Every row gives one point. Each copy is the shape, with its points in the same order, stretched, turned, moved and blurred by noise. Say if it was mirrored as well.

Shape (8 x 2):
[[-0.29 -0.09]
 [ 0.37  0.40]
 [-0.36  0.55]
 [-0.07  0.30]
 [ 0.00  0.02]
 [-0.10  0.26]
 [-0.41 -0.11]
 [ 0.45 -0.37]]
Copy 1 (8 x 2):
[[-0.32  0.21]
 [ 0.56  0.27]
 [-0.01  0.78]
 [ 0.07  0.48]
 [ 0.07  0.13]
 [ 0.05  0.43]
 [-0.42  0.25]
 [ 0.20 -0.41]]
Copy 1 is: only turned
Copy 2 (8 x 2):
[[-0.15 -0.20]
 [ 0.36  0.44]
 [-0.35  0.30]
 [-0.01  0.16]
 [ 0.21 -0.09]
 [ 0.00  0.09]
 [-0.15 -0.30]
 [ 0.71 -0.23]]
Copy 2 is: only turned

Shape (9 x 3):
[[ 0.51 -0.11  0.24]
 [-0.04 -0.14 -0.34]
 [ 0.10  0.18 -0.13]
 [-0.25  0.48  0.00]
 [-0.08 -0.03 -0.15]
 [ 0.13 -0.49  0.10]
 [-0.31  0.11 -0.53]
 [-0.79  0.40  0.00]
 [-0.26  0.17  0.02]]
Copy 1 (9 x 3):
[[ 0.47  0.23  0.22]
 [ 0.05 -0.32 -0.35]
 [-0.02  0.09 -0.24]
 [-0.48  0.18 -0.22]
 [-0.04 -0.20 -0.14]
 [ 0.30 -0.32  0.22]
 [-0.24 -0.35 -0.61]
 [-0.91 -0.22 -0.12]
 [-0.30 -0.08 -0.10]]
Copy 1 is: only turned
Copy 2 (9 x 3):
[[ 0.35 -0.26  0.16]
 [ 0.06  0.13 -0.50]
 [ 0.24  0.24 -0.22]
 [-0.03  0.56 -0.04]
 [ 0.01  0.15 -0.32]
 [ 0.01 -0.40 -0.19]
 [-0.07  0.49 -0.66]
 [-0.58  0.80 -0.19]
 [-0.12  0.32 -0.12]]
Copy 2 is: only turned

Shape (7 x 4):
[[ 0.24  0.25 -0.73  0.40]
 [ 0.18 -0.13  0.33 -0.06]
 [ 0.03 -0.53  0.07 -0.72]
 [-0.17 -0.23  0.18 -0.45]
 [-0.23  0.24  0.07 -0.07]
 [-0.34  0.38  0.19 -0.13]
 [-0.17 -0.48  0.02 -0.18]]
Copy 1 (7 x 4):
[[ 0.95  0.16 -0.32  0.15]
 [-0.28 -0.21 -0.19  0.04]
 [-0.31 -0.43  0.29 -0.69]
 [-0.34 -0.10  0.27 -0.32]
 [-0.13  0.27  0.04  0.05]
 [-0.25  0.45  0.07  0.08]
 [-0.07 -0.32  0.43 -0.11]]
Copy 1 is: mirrored
Copy 2 (7 x 4):
[[ 0.77 -0.60 -0.38 -0.11]
 [ 0.12  0.32  0.21  0.07]
 [-0.29  0.63 -0.24  0.37]
 [-0.30  0.38 -0.07  0.07]
 [-0.06 -0.05  0.10 -0.29]
 [-0.24 -0.03  0.21 -0.47]
 [-0.17  0.11 -0.12  0.29]]
Copy 2 is: mirrored

Shape (11 x 8):
[[ 0.02  0.00 -0.31  0.96 -0.06 -0.07 -0.01  0.15]
 [ 0.02  0.16  0.04  0.18 -0.44 -0.10  0.04  0.13]
 [ 0.00 -0.13 -0.40 -0.06 -0.06 -0.26 -0.14  0.19]
 [ 0.07  0.34 -0.16 -0.05 -0.03 -0.06 -0.03  0.17]
 [ 0.09 -0.08 -0.25  0.08  0.00  0.90  1.61  0.10]
 [-0.20 -0.06 -0.01  0.07 -0.02  0.53  0.04  0.04]
 [ 0.00 -0.20 -0.02  0.18 -0.01 -0.27  0.01 -1.25]
 [ 0.11 -0.18  0.02  0.08 -0.08 -0.19 -0.13  0.21]
 [ 0.14 -0.17 -0.20 -0.08 -0.48 -0.07 -0.16  0.18]
 [-0.41 -0.08 -0.16 -0.03 -0.26 -0.27  0.08 -0.11]
 [-0.04 -0.17  0.15 -0.05 -0.06 -0.32 -0.04  0.30]]
Copy 1 (11 x 8):
[[-0.25 -0.03 -0.59  0.77  0.28 -0.21 -0.24 -0.11]
 [-0.21  0.04 -0.16  0.12 -0.20 -0.24 -0.28 -0.11]
 [-0.07 -0.27 -0.44 -0.16  0.23 -0.36 -0.15 -0.10]
 [ 0.10  0.16 -0.20 -0.08  0.08 -0.38 -0.15 -0.11]
 [ 0.54  0.30 -0.34  0.69 -0.43  0.40  1.36  0.64]
 [-0.03  0.09 -0.20  0.11  0.03  0.41  0.10  0.14]
 [ 0.06 -0.45  0.49  0.33  0.32  0.00  0.25 -0.81]
 [-0.16 -0.28 -0.14  0.09  0.06 -0.20 -0.19  0.04]
 [-0.06 -0.29 -0.35 -0.12 -0.18 -0.16 -0.16 -0.14]
 [-0.28 -0.08 -0.03 -0.08  0.03 -0.12  0.20 -0.33]
 [-0.16 -0.10  0.01  0.08  0.02 -0.43 -0.20  0.18]]
Copy 1 is: only turned
Copy 2 (11 x 8):
[[-0.22 -0.08 -0.09  0.98 -0.17 -0.17  0.04 -0.18]
 [-0.12  0.12  0.07  0.18 -0.43  0.09 -0.07  0.05]
 [-0.18 -0.30 -0.35  0.04 -0.24 -0.28 -0.11  0.30]
 [-0.07  0.20 -0.34  0.08 -0.08 -0.05 -0.11  0.28]
 [ 1.01  0.18  0.07  0.48 -0.01  0.26  1.58  0.55]
 [-0.14 -0.12 -0.03  0.24  0.17  0.47  0.21  0.30]
 [-0.02 -0.47 -0.24 -0.31  0.19  0.09  0.22 -1.08]
 [ 0.00 -0.24  0.03  0.15 -0.17 -0.08 -0.30  0.17]
 [-0.12 -0.29 -0.16  0.05 -0.58  0.14 -0.17  0.24]
 [-0.38 -0.20  0.02 -0.19 -0.25 -0.19  0.28  0.02]
 [ 0.00 -0.20  0.20 -0.04 -0.12 -0.24 -0.26  0.26]]
Copy 2 is: only turned
Copy 3 (11 x 8):
[[-0.36 -0.36  0.24  0.02 -0.79  0.23  0.15 -0.08]
 [-0.11  0.21  0.07  0.01 -0.33  0.06  0.15  0.41]
 [ 0.14 -0.22  0.17 -0.27 -0.13 -0.11 -0.18  0.33]
 [-0.08  0.14  0.21 -0.27 -0.05  0.13  0.05  0.22]
 [ 0.04 -0.27  0.17 -0.25  0.15  0.42  1.80 -0.03]
 [-0.33 -0.32  0.12  0.09  0.25  0.22  0.28  0.22]
 [ 0.12  0.12 -0.43  0.28 -0.10 -0.77  0.04 -0.55]
 [ 0.11 -0.12  0.31  0.10 -0.13 -0.11 -0.08  0.35]
 [ 0.25 -0.03 -0.08  0.00 -0.17  0.14 -0.14  0.56]
 [-0.14 -0.05 -0.05 -0.17 -0.19 -0.45  0.16  0.40]
 [ 0.04  0.01  0.48 -0.02 -0.09 -0.25  0.01  0.50]]
Copy 3 is: mirrored

Shape (12 x 9):
[[-0.16  0.08 -0.32  0.32 -0.53  0.37  0.21 -0.02  0.27]
 [-0.32 -0.20  0.43 -0.08 -0.07 -0.45 -0.17  0.14  0.35]
 [-0.33  0.10  0.32 -0.24 -0.07 -0.02  0.50  0.12 -0.42]
 [ 0.32 -0.09  0.21  0.27  0.39  0.26  0.18 -0.16 -0.01]
 [ 0.67  0.08 -0.18  0.00  0.08 -0.42 -0.38 -0.15 -0.25]
 [-0.26 -0.37 -0.19  0.02  0.49  0.40 -0.37  0.05  0.01]
 [ 0.59 -0.04  0.00 -0.01 -0.22 -0.46 -0.54 -0.14 -0.01]
 [-0.19 -0.41  0.26 -0.41  0.14 -0.51  0.11 -0.48  0.41]
 [-0.18  0.20 -0.05 -0.22  0.33  0.19  0.04  0.56  0.56]
 [-0.20 -0.37  0.06  0.01 -0.22  0.95 -0.30  0.00  0.15]
 [-0.39  0.03 -0.07 -0.17  0.76 -0.06 -0.88 -0.39 -0.06]
 [-0.21 -0.25 -0.12  0.04  0.35  0.18 -0.07  0.24  0.18]]
Copy 1 (12 x 9):
[[-0.44 -0.33  0.14 -0.14 -0.17  0.48  0.21 -0.24  0.20]
 [-0.17  0.07  0.09  0.42 -0.06 -0.47  0.16  0.25  0.07]
 [ 0.05  0.03  0.30  0.01  0.02  0.09  0.46  0.20 -0.62]
 [ 0.47 -0.44 -0.33  0.09  0.21 -0.06  0.24 -0.10  0.04]
 [ 0.45  0.34 -0.06  0.02  0.63 -0.03 -0.25 -0.14  0.32]
 [-0.03 -0.30 -0.76 -0.22 -0.07 -0.23 -0.01  0.18 -0.02]
 [ 0.31  0.29  0.16  0.16  0.45 -0.13 -0.44 -0.16  0.45]
 [ 0.01  0.01  0.16 -0.06 -0.03 -0.86  0.48 -0.05  0.13]
 [ 0.01  0.00 -0.47  0.08 -0.30  0.07  0.67  0.66  0.30]
 [-0.02 -0.62 -0.21 -0.23 -0.57  0.15 -0.36  0.01 -0.06]
 [ 0.27  0.51 -0.96  0.06 -0.14 -0.50 -0.02 -0.17  0.01]
 [-0.12 -0.29 -0.50 -0.09  0.01 -0.16  0.28  0.34  0.04]]
Copy 1 is: mirrored
Copy 2 (12 x 9):
[[-0.15  0.01 -0.04  0.23 -0.31  0.64  0.32 -0.25  0.59]
 [-0.51  0.13  0.29 -0.24 -0.10 -0.48  0.10  0.14  0.13]
 [-0.01  0.49  0.50  0.20 -0.26  0.21  0.04  0.25 -0.47]
 [ 0.51  0.01  0.08  0.15  0.49  0.09 -0.08 -0.11  0.15]
 [ 0.47 -0.24 -0.48  0.14 -0.17 -0.54 -0.21 -0.29 -0.19]
 [-0.16 -0.42 -0.13  0.00  0.57  0.21 -0.41  0.20 -0.06]
 [ 0.23 -0.24 -0.34  0.02 -0.28 -0.67 -0.22 -0.37  0.07]
 [-0.33 -0.15  0.39 -0.81  0.13 -0.36  0.33 -0.18 -0.37]
 [-0.11  0.49 -0.35 -0.27  0.12  0.30  0.01  0.49  0.35]
 [-0.12 -0.19  0.20 -0.03  0.31  0.64 -0.54 -0.27  0.47]
 [-0.51 -0.28 -0.47 -0.02  0.90 -0.32 -0.45 -0.20 -0.45]
 [-0.15 -0.14 -0.02 -0.04  0.26  0.20 -0.07  0.35  0.14]]
Copy 2 is: only turned

Shape (15 x 11):
[[ 0.60 -0.33  0.10  0.10 -0.28 -0.52 -0.03  0.31  0.08  0.31  0.22]
 [ 0.34  0.33 -0.11  0.14 -0.16 -0.17 -0.26 -0.51  0.10  0.05  0.32]
 [-0.12 -0.21  0.59  0.37 -0.46  0.07  0.29 -0.27  0.16 -0.30 -0.48]
 [-0.34  0.00 -0.11 -0.21  0.16  0.09 -0.02  0.06  0.41 -0.55  0.00]
 [ 0.41 -0.15 -0.35 -0.38 -0.01 -0.77  0.72  0.41  0.06  0.25 -0.38]
 [-0.60 -0.01 -0.19  0.25  0.39  0.31  0.09 -0.14 -0.08  0.17 -0.35]
 [-0.20  0.19  0.85 -0.06  0.18 -0.18  0.12  0.13  0.33  0.34 -0.47]
 [-0.05  0.03  0.23  0.14 -0.44 -0.20 -0.47  0.34 -0.09  0.12 -0.18]
 [ 0.27 -0.19  0.43  0.11 -0.16 -0.14 -0.27 -0.07  0.45 -0.25 -0.06]
 [ 0.17  0.22  0.13  0.31  0.38 -0.19 -0.04 -0.34  0.31  0.49 -0.37]
 [-0.05 -0.42  0.29 -0.47 -0.36 -0.33  0.26 -0.14  0.41 -0.33 -0.15]
 [ 0.04  0.04 -0.15 -0.54  0.07 -0.03  0.02  0.44 -0.29 -0.56 -0.14]
 [ 0.07 -0.54  0.25 -0.02 -0.42 -0.12 -0.23  0.28 -0.42 -0.07 -0.13]
 [-0.20 -0.31 -0.18 -0.28 -0.14  0.64  0.09  0.25  0.07  0.02 -0.16]
 [ 0.31 -0.17 -0.39  0.25 -0.39 -0.14 -0.16 -0.40 -0.41 -0.16 -0.59]]
Copy 1 (15 x 11):
[[ 0.53 -0.33 -0.04 -0.34 -0.54  0.01 -0.20  0.04 -0.49  0.23 -0.07]
 [ 0.37 -0.38  0.04  0.08  0.01  0.16 -0.39 -0.53  0.20 -0.24 -0.04]
 [ 0.31  0.20  0.48  0.27  0.13 -0.26  0.54 -0.24  0.04  0.07 -0.50]
 [-0.28 -0.26 -0.10  0.36 -0.08  0.15  0.10  0.41  0.60 -0.21 -0.38]
 [ 0.40  0.35 -0.90 -0.48 -0.63 -0.47  0.44  0.10 -0.11  0.32  0.04]
 [-0.41 -0.05 -0.18  0.67  0.65  0.09  0.31  0.08  0.29  0.25  0.04]
 [-0.10  0.44  0.32  0.20 -0.02 -0.18 -0.02  0.16  0.36  0.65  0.19]
 [ 0.04  0.01  0.10  0.40 -0.33 -0.38 -0.46  0.17 -0.20  0.28 -0.31]
 [ 0.36 -0.23  0.42  0.02 -0.12 -0.01 -0.23  0.11  0.20  0.02 -0.38]
 [ 0.46  0.18 -0.05  0.03  0.54 -0.10 -0.16 -0.17  0.15  0.49  0.25]
 [ 0.17 -0.26  0.07 -0.28 -0.48 -0.32  0.29 -0.04  0.38  0.03 -0.49]
 [-0.39  0.18 -0.42  0.10 -0.48 -0.09 -0.10  0.50  0.16 -0.50 -0.49]
 [-0.11 -0.15  0.12  0.05 -0.24 -0.31 -0.11  0.20 -0.52  0.00 -0.44]
 [-0.48 -0.02 -0.24  0.40 -0.04  0.33  0.17 -0.02 -0.01  0.23 -0.70]
 [ 0.32  0.06 -0.24  0.00  0.40 -0.56 -0.08 -0.28 -0.40 -0.26 -0.55]]
Copy 1 is: only turned
Copy 2 (15 x 11):
[[ 0.54 -0.08  0.21  0.06  0.24 -0.02 -0.45 -0.31  0.69  0.49 -0.28]
 [ 0.18  0.58  0.19  0.03  0.27  0.01  0.20 -0.33  0.14  0.04  0.45]
 [ 0.79  0.28  0.08 -0.22 -0.92 -0.04 -0.21  0.37 -0.01  0.02  0.18]
 [-0.15 -0.07 -0.31 -0.11 -0.32 -0.05  0.05 -0.05 -0.03 -0.66  0.06]
 [ 0.55 -0.46 -0.03  0.02  0.28 -0.05  0.18 -0.43  0.54  0.11 -0.93]
 [-0.17 -0.23 -0.28 -0.20  0.02 -0.20  0.24  0.49 -0.80  0.16  0.15]
 [ 0.12  0.36  0.57 -0.41 -0.33 -0.46 -0.37  0.28 -0.08  0.25 -0.50]
 [ 0.19  0.20 -0.03  0.34 -0.31 -0.10 -0.56 -0.24 -0.01  0.45 -0.25]
 [ 0.49  0.31  0.15 -0.18 -0.18 -0.21 -0.53 -0.06  0.30 -0.21  0.09]
 [ 0.30  0.43  0.14 -0.42  0.38 -0.59  0.06  0.20 -0.26  0.31 -0.09]
 [ 0.53 -0.19  0.16 -0.37 -0.56  0.10 -0.20 -0.40  0.32 -0.40 -0.16]
 [ 0.05 -0.24 -0.06  0.53 -0.16  0.35 -0.12 -0.22 -0.05 -0.64 -0.42]
 [ 0.54 -0.39  0.23  0.37 -0.35  0.34 -0.60 -0.18  0.03  0.22 -0.09]
 [-0.12 -0.27 -0.45 -0.24 -0.15  0.67 -0.17  0.25 -0.31 -0.11 -0.17]
 [ 0.93  0.08 -0.17  0.29 -0.15  0.16  0.14 -0.20 -0.41  0.09  0.11]]
Copy 2 is: mirrored
